Each row is a point. Examples show where two turns around zero, p and q, send a point. Write where each new point lands after one turn and then the other. Backwards means that the second turn is done in reverse. Each puzzle has new turns, and all numbers are rounded.

Turn p:
[-17  -6] => [-18   4]
[-16  -5] => [-16   4]
[-16  -4] => [-16   5]
[ 1 16] => [ 9 13]
[48  0] => [ 41 -25]
Turn q:
[18  4] => [ 10 -15]
[ 15 -26] => [-19 -23]
[-8 19] => [15 14]
[ 0 25] => [23  9]
[-25 -22] => [-29  16]
Where do these land?
q, then p: [-4 15] => [15  1]
p, then q: [14 19] => [ 16 -17]
q, then p: [-11 -34] => [-31  17]

Turn p:
[ 33 -46  24] => [-4 -3 61]
[-24  20 -29] => [-12  -7 -40]
[ 2 23 -7] => [ 14  -7 -18]
[ 5 -4  3] => [ 1 -1  7]
[-16   7   9] => [  0  17 -10]
Turn q:
[ -2 -12 -24] => [18 -2 20]
[-25   6 -14] => [28  0 -9]
[42 17 35] => [-53  19  -7]
[-15 -12   3] => [  8 -17  -4]
Where do these land?
q, then p: [-13  -6 -24] => [17 -8 20]
p, then q: [-13   8   2] => [ 9 12  2]
p, then q: [-48   7 -28] => [55  9  3]
q, then p: [32  1 11] => [ -4  28 -19]
q, then p: [23 14 14] => [ -4  14 -27]
q, then p: [ 19 -24  26] => [-30  27   1]

Turn p:
[-3 -1  9 17] => [-5  1 18  6]
[ 33   9  18 -27] => [ 25 -15 -25  27]
[ -2 -24 -40  22] => [ 12  11  20 -45]
[-28  -9  13  -8] => [-21  24  -5   7]
[  0   4 -11  15] => [ -2  -8  13 -12]
[ 11  31  14 -18] => [ -5 -26 -21  21]
[-11 -11  -3   0] => [-4 14  1 -6]
Turn q:
[-25 -17 -29   9] => [-19 -31  13  18]
[ 15  29  -6 -36] => [ 43  -9 -14 -15]
[  0 -14 -14  29] => [-19   0  28   9]
[-11  10   4  -6] => [  6  -1 -12   9]
[-2 13 27  2] => [  4  24 -17   6]
[35 -5 10 10] => [  1  24  17 -24]
[-12 -17   8  -8] => [-17  -6 -15  -3]
Where do these land?
q, then p: [-4  9 22 12] => [-13 -22   6  -6]
q, then p: [  2  -1 -22   5] => [ 7 13  7 15]
q, then p: [ 7 -9 19 -7] => [ -9  -7 -18 -10]
p, then q backwards: [ -3   3  10 -32] => [-23   7  22 -10]
q, then p: [23 -1 15 -8] => [  0 -13 -25   2]
p, then q backwards: [-18 -23 -48  34] => [ 60 -26  -2   0]
p, then q: [-8 22  4 -4] => [-18 -13   1  10]

Turn p:
[ -4 -39  -2 -30   5 -48] => [41 34  1  1 -8 43]
[ 10  -4 -11  12   1  20] => [-24  -9  -2  11  -3   2]
[ 9  5 16 -7  4  7] => [  7 -19  -6  -5  -1   0]
[-11  -3  12  11 -10  -2] => [ 9 -1 12 11  9 -9]
[  3  11  -6   3 -20  -3] => [ -1   9 -12   8   5 -16]
[ -8  14 -10   4   7  24] => [-25  -8   3 -12   9  -8]
[  3  11   9  12   6 -19] => [ 12   2   8  -3 -18 -15]
[-2  5 -9 -6  7 21] => [-19  -8  -4 -10   8   4]
Turn q:
[ 6  2 23 -3  7 11] => [ -6  11 -18   0  16   0]
[  1  -6   4  29 -10 -15] => [-18   4  14  20  -8  15]
[  1   0 -18  11  23   8] => [ 15  12  22   2   9 -10]
[ -9 -13  27 -34   2 -10] => [  7  -8 -44   9  -6  -9]
[-9 24 -2 -7 -6  9] => [  2   7  -3 -26  -7   5]
[-12 -12 -18  -3 -14  14] => [ 18 -19   8  -6   2  16]
[ 21   4 -15   7  -2 -17] => [-17  -8  20   2  -6 -16]
Where do these land?
p, then q backwards: [  9  13   5 -12   8  17] => [  8   3   2 -19 -18   4]
p, then q: [  8  -2  -8 -11   3   1] => [  9  -5   5 -11   2   3]
q, then p backwards: [ -8 -21  13   5 -34  14] => [ 14 -28   4 -20   7  24]
q, then p: [ 10  15 -13  -1   9 -18] => [ 26  10  -1   1   4 -10]
q, then p: [-10   8 -16 -12   2   3] => [ 11  -2 -20   3  -2   7]
q, then p: [-11 -27 -14 -12 -10   5] => [ -6 -11  -3  25 -11  20]
q, then p: [ 3 11  8 34 16 12] => [ -1 -20   9 -26  -1 -25]
p, then q backwards: [ -1   3  25  10   6 -32] => [-22  -2 -30  -7  18  -8]
